Rows are points. The points of each table are mixes of a few directions, plus a little noise. How many directions does each table use, and how many do they share? Where both have some left over, give the other angles between the two spaces (their principal angles), to ten degrees, smallest first.

First (5 x 3):
[[-.10, .06, .42],
[.11, -.15, .11],
[-.25, .32, -.02],
[.07, .04, -.72],
[.17, -.26, .23]]
Second (6 x 3):
[[.57, -.73, .13],
[.10, -.13, .02],
[-.08, .11, -.03],
[-.25, .31, -.06],
[-.27, .36, -.06],
[-.06, .07, -.01]]
Directions: first 2, second 1, shared 1

First (9 x 6):
[[.33, .62, .37, .20, .51, .19],
[-.35, -.10, -.50, .31, .15, -.24],
[-.16, -.47, .06, -.25, -.29, .11],
[.18, .18, -.03, -.06, -.30, .07],
[.40, .39, .00, -.12, -.18, -.32],
[-.11, -.25, .02, -.08, .06, -.14],
[.12, -.22, .06, -.36, -.48, -.12],
[-.27, -.33, .05, .03, .01, .32],
[-.13, .20, -.01, .36, .53, .13]]
Second (6 x 6):
[[-.07, -.02, .35, -.01, -.08, .11],
[.13, -.05, -.43, .22, .16, .24],
[.03, .08, .13, -.02, -.12, -.15],
[.12, -.16, -.47, .41, .27, .66],
[-.30, .03, .31, -.61, -.06, -.64],
[.09, .13, .12, .01, -.17, -.22]]
Directions: first 4, second 3, shared 1; angles 40, 50

First (10 x 9):
[[.43, -.20, .56, .31, -.35, -.35, -.03, -.19, -.68],
[-.51, .49, -.14, -.25, .38, .27, -.11, -.05, .31],
[-.10, .04, -.13, -.07, .08, .09, .01, .04, .15],
[-.21, .03, -.41, -.18, .18, .22, .06, .17, .47],
[.74, -.61, .38, .40, -.55, -.43, .12, -.02, -.62],
[.06, -.07, -.04, .02, -.04, -.01, .03, .04, .03],
[-.34, .21, -.31, -.21, .28, .23, .00, .08, .41],
[-.24, .36, .21, -.05, .15, .04, -.14, -.17, -.11],
[.22, -.36, -.28, .02, -.11, -.01, .14, .21, .20],
[-.02, .12, .18, .03, .00, -.04, -.06, -.09, -.15]]
Second (8 x 9):
[[.36, -.17, -.57, .20, -.04, -.29, .00, .13, .50],
[-.13, -.05, .13, -.08, .17, -.02, -.08, -.03, .06],
[-.17, .34, .44, .07, -.33, .21, .17, -.13, -.71],
[.14, .16, .18, .00, -.01, .40, -.14, -.13, -.38],
[.20, -.38, -.08, -.03, .18, -.59, -.13, .03, .44],
[.32, -.38, -.12, -.25, .13, -.15, -.14, .08, .30],
[-.53, .36, -.22, .41, .18, .03, .09, -.01, .26],
[-.19, .11, .25, -.32, -.28, .40, .26, .06, -.46]]
Directions: first 2, second 5, shared 1; angles 30

First (11 x 14):
[[-.22, -.47, -.35, .01, .40, .43, -.17, -.09, -.50, .28, -.34, .53, -.25, -.27],
[.15, -.28, -.28, -.04, .34, .16, -.10, -.12, -.49, .28, .05, -.08, -.10, -.03],
[-.06, -.04, .16, -.09, -.16, -.02, .06, .20, .16, -.36, -.38, .30, .15, .07],
[.14, .36, .38, -.03, -.32, -.58, .06, .10, .46, -.41, .09, -.46, .42, .22],
[.22, .38, .22, -.07, -.28, -.08, .20, .15, .34, -.16, .35, -.26, .11, .36],
[-.19, .51, .16, .03, .05, -.17, -.12, -.06, .32, .17, .58, -.20, .23, .30],
[-.09, -.23, -.08, .01, .31, -.30, -.29, -.14, -.27, .02, -.23, -.11, .25, -.14],
[-.17, .22, .11, .21, -.16, -.26, -.01, -.17, .30, .08, .17, -.25, -.06, -.24],
[.40, -.10, .03, -.12, -.37, .33, .41, .27, .04, -.27, -.15, .10, -.27, .11],
[.33, -.27, -.02, -.08, -.35, .32, .38, .23, -.04, -.30, -.39, .21, -.32, -.08],
[-.50, -.08, -.32, .19, .56, .17, -.40, -.37, -.31, .67, .25, .20, -.16, -.29]]
Second (8 x 14):
[[.24, -.04, .01, .16, -.27, .47, .20, .26, .14, -.10, -.14, .25, -.17, .06],
[.25, -.24, -.29, .22, .01, .37, -.16, .16, -.06, -.03, -.40, .30, -.04, -.26],
[-.36, .28, -.08, -.42, .31, -.20, .01, -.33, -.15, .38, .70, -.17, -.16, .16],
[.21, .27, -.16, .15, -.07, -.04, -.19, .04, .29, .01, .15, -.13, .13, -.12],
[-.43, -.07, .20, -.27, .27, -.50, -.03, -.28, -.26, .06, .10, -.20, .13, .11],
[.63, -.48, .27, .30, -.57, -.16, .35, .21, -.02, -.56, -.75, -.40, -.03, -.25],
[-.02, .10, .09, .23, -.10, .26, -.09, .24, .27, -.11, -.17, .32, .17, .12],
[-.51, .17, -.04, -.37, .42, -.18, -.10, -.30, -.21, .35, .50, .03, -.04, .18]]
Directions: first 5, second 5, shared 3; angles 30, 80

First (10 x 20):
[[.19, -.08, .27, -.07, -.41, .11, -.13, -.34, -.20, .01, -.05, -.25, -.20, -.31, .19, .17, -.20, .16, -.62, -.21],
[.33, -.18, -.17, .04, -.03, .03, -.33, -.25, -.13, -.19, -.10, .21, -.21, -.04, .16, .44, -.38, .07, .23, .05],
[.24, -.28, -.14, -.13, -.03, .46, -.22, -.17, .09, -.06, -.34, -.09, .02, -.05, .12, .06, -.24, -.42, .09, .45],
[.47, .34, .21, .00, .01, .54, -.09, .40, .31, -.01, -.29, -.30, -.17, -.12, .33, -.40, -.27, -.23, .02, -.08],
[-.08, -.02, -.37, -.29, .08, .22, .19, -.08, .14, -.08, -.01, .26, -.11, .04, -.11, .08, -.02, -.24, .24, .69],
[-.10, -.18, -.32, -.34, .35, -.24, .59, .08, .29, .05, .29, .07, -.04, -.10, -.54, .29, .46, -.08, .12, .12],
[-.24, .60, -.14, .15, .20, -.12, .08, .44, .07, -.12, .16, .48, -.10, .35, .10, -.32, -.04, .21, .59, .14],
[-.11, .17, .50, .22, -.25, -.29, .01, .05, -.19, .16, .15, -.32, .09, -.11, .08, -.21, .15, .37, -.57, -.73],
[-.20, .10, .45, .34, -.31, -.26, -.25, -.09, -.36, .11, .04, -.19, .19, .03, .20, -.22, -.01, .34, -.43, -.55],
[-.48, -.48, -.27, .08, .39, -.45, .17, -.03, -.01, .12, .14, .11, .56, .27, -.51, .09, .52, -.18, .31, .11]]
Second (9 x 20):
[[.26, -.17, .32, .45, -.55, -.23, -.83, -.59, -.68, -.16, -.11, .06, -.13, -.07, .51, .45, -.60, .54, -.34, -.58],
[.26, -.19, .37, .54, -.34, -.28, -.78, -.35, -.54, -.08, -.14, -.08, .07, .00, .41, .26, -.44, .42, -.22, -.77],
[.04, -.07, .17, .27, .24, -.14, -.09, .31, .09, .10, -.06, -.23, .31, .11, -.06, -.22, .17, -.08, .15, -.47],
[-.17, .12, -.25, -.34, .29, .18, .56, .31, .42, .08, .09, .01, .03, .02, -.32, -.23, .35, -.33, .19, .47],
[.01, .02, -.04, -.08, -.23, .05, -.09, -.28, -.17, -.08, .01, .14, -.22, -.08, .11, .19, -.21, .14, -.14, .18],
[-.09, .08, -.16, -.23, .07, .12, .28, .05, .18, .02, .06, .08, -.07, -.01, -.14, -.05, .12, -.15, .05, .32],
[-.18, .12, -.25, -.35, .26, .18, .54, .26, .40, .07, .08, .04, -.02, .00, -.30, -.21, .32, -.30, .16, .50],
[-.03, .04, -.10, -.16, -.11, .09, .07, -.16, -.02, -.05, .04, .11, -.17, -.06, .01, .10, -.06, .02, -.06, .26],
[-.12, .06, -.08, -.10, .35, .04, .37, .39, .35, .11, .03, -.11, .19, .09, -.26, -.29, .35, -.28, .20, .08]]
Directions: first 6, second 2, shared 2

First (10 x 32):
[[-.06, .19, .20, .30, .59, .46, .21, .13, .12, -.38, .45, -.31, -.11, .18, -.44, .01, .48, -.48, -.15, .58, -.29, .54, -.24, -.39, -.25, .26, .05, -.11, -.19, .01, -.09, -.08],
[-.01, .16, .11, .36, .45, .36, .34, .12, .13, -.24, .38, -.38, -.02, .02, -.30, .10, .41, -.30, .04, .40, -.25, .33, -.19, -.39, -.20, .27, -.05, -.08, -.10, .08, -.03, -.06],
[.01, -.04, -.03, -.04, -.12, -.09, -.03, -.01, -.01, .08, -.07, .03, .02, -.04, .09, .01, -.08, .09, .04, -.12, .05, -.10, .05, .06, .05, -.04, -.01, .03, .03, .01, .02, .02],
[.01, -.17, -.10, -.41, -.48, -.40, -.38, -.14, -.15, .27, -.44, .43, .01, -.01, .33, -.12, -.45, .33, -.06, -.42, .27, -.34, .20, .45, .23, -.31, .06, .10, .13, -.12, .03, .06],
[-.04, -.18, .07, -.82, -.48, -.46, -.92, -.22, -.26, .15, -.62, .87, -.17, .31, .25, -.44, -.62, .14, -.45, -.35, .38, -.09, .23, .76, .30, -.51, .31, .14, .05, -.37, -.05, .07],
[.10, -.06, -.27, .31, -.22, -.12, .47, .04, .07, .26, .02, -.35, .24, -.42, .25, .32, -.01, .36, .48, -.31, -.01, -.47, .06, -.18, .03, .14, -.29, -.01, .15, .27, .12, .05],
[.13, -.19, -.38, .05, -.61, -.43, .24, -.06, -.03, .49, -.31, -.07, .28, -.48, .52, .27, -.35, .66, .51, -.68, .21, -.78, .22, .12, .20, -.09, -.27, .05, .26, .22, .16, .08],
[-.06, .10, .16, .03, .30, .23, -.06, .04, .03, -.23, .17, -.02, -.12, .19, -.25, -.10, .20, -.32, -.21, .33, -.10, .36, -.10, -.09, -.10, .06, .09, -.03, -.11, -.09, -.07, -.05],
[-.03, .02, .06, -.07, .07, .03, -.12, -.02, -.01, -.06, .02, .07, -.07, .11, -.06, -.10, .01, -.10, -.13, .09, -.01, .13, -.02, .03, -.01, -.02, .07, .01, -.03, -.07, -.02, -.01],
[-.06, .17, .16, .31, .52, .41, .24, .11, .12, -.32, .40, -.31, -.08, .14, -.37, .02, .43, -.40, -.09, .49, -.26, .45, -.20, -.37, -.23, .24, .02, -.08, -.16, .04, -.06, -.07]]
Second (9 x 32):
[[.61, -.16, .03, -.17, .45, -.21, .00, -.15, .13, .69, -.01, -.43, .22, -.28, -.07, .03, -.28, .74, .39, .10, -.09, .14, .06, .05, .00, .19, -.50, .03, .35, .47, .36, .21],
[.06, -.06, -.19, .16, -.49, .15, -.04, -.02, .13, -.35, -.23, -.09, .12, -.21, .12, -.10, .44, -.22, .01, -.13, -.01, -.51, .07, -.26, -.26, -.17, -.11, .03, -.13, -.15, -.30, -.16],
[-.48, -.08, .26, .03, .23, .19, .06, .05, -.48, -.30, .55, .67, -.19, .07, .01, .51, .39, -.40, .10, -.05, -.12, .33, -.09, .08, .44, .01, -.22, .33, -.25, -.48, .11, .03],
[-.16, .16, .14, .11, -.39, .04, .51, .23, .01, -.37, .43, .13, .29, .10, -.17, .10, -.26, .00, -.42, -.04, .09, -.09, .18, .20, .40, .39, .35, -.02, -.05, .14, -.01, .30],
[-.44, .33, .15, .05, -.22, -.14, .52, .30, -.02, -.18, .38, .19, .06, .43, -.16, .03, -.76, -.02, -.60, -.02, .23, .18, .08, .41, .48, .39, .86, -.24, .00, .22, .09, .29],
[.30, -.26, -.03, -.21, .18, -.06, -.41, -.23, -.08, .29, -.22, .04, -.03, -.24, .13, .01, .24, .19, .36, -.05, -.08, -.04, .00, -.05, -.12, -.25, -.56, .20, .07, -.12, .07, -.08],
[.15, .03, .09, .15, .49, .33, -.05, -.02, .12, -.15, .15, -.32, -.09, .00, -.26, -.06, .50, -.26, .08, .42, -.25, .32, -.17, -.38, -.34, .05, -.22, -.01, -.09, -.01, -.07, -.13],
[.01, -.04, -.19, .12, .21, -.13, .04, -.05, .00, .41, -.18, -.23, -.13, -.14, .21, .14, -.05, .19, .45, -.12, -.02, -.05, -.11, -.13, -.15, -.11, -.15, -.07, .13, .10, .13, -.14],
[-.05, .07, -.26, -.24, -.44, -.18, -.63, -.11, .19, -.03, -.85, .04, -.26, .28, .19, -.66, -.22, -.21, -.37, -.11, .24, -.30, -.01, .08, -.45, -.52, .54, -.25, -.02, -.16, -.36, -.31]]
Directions: first 2, second 6, shared 2
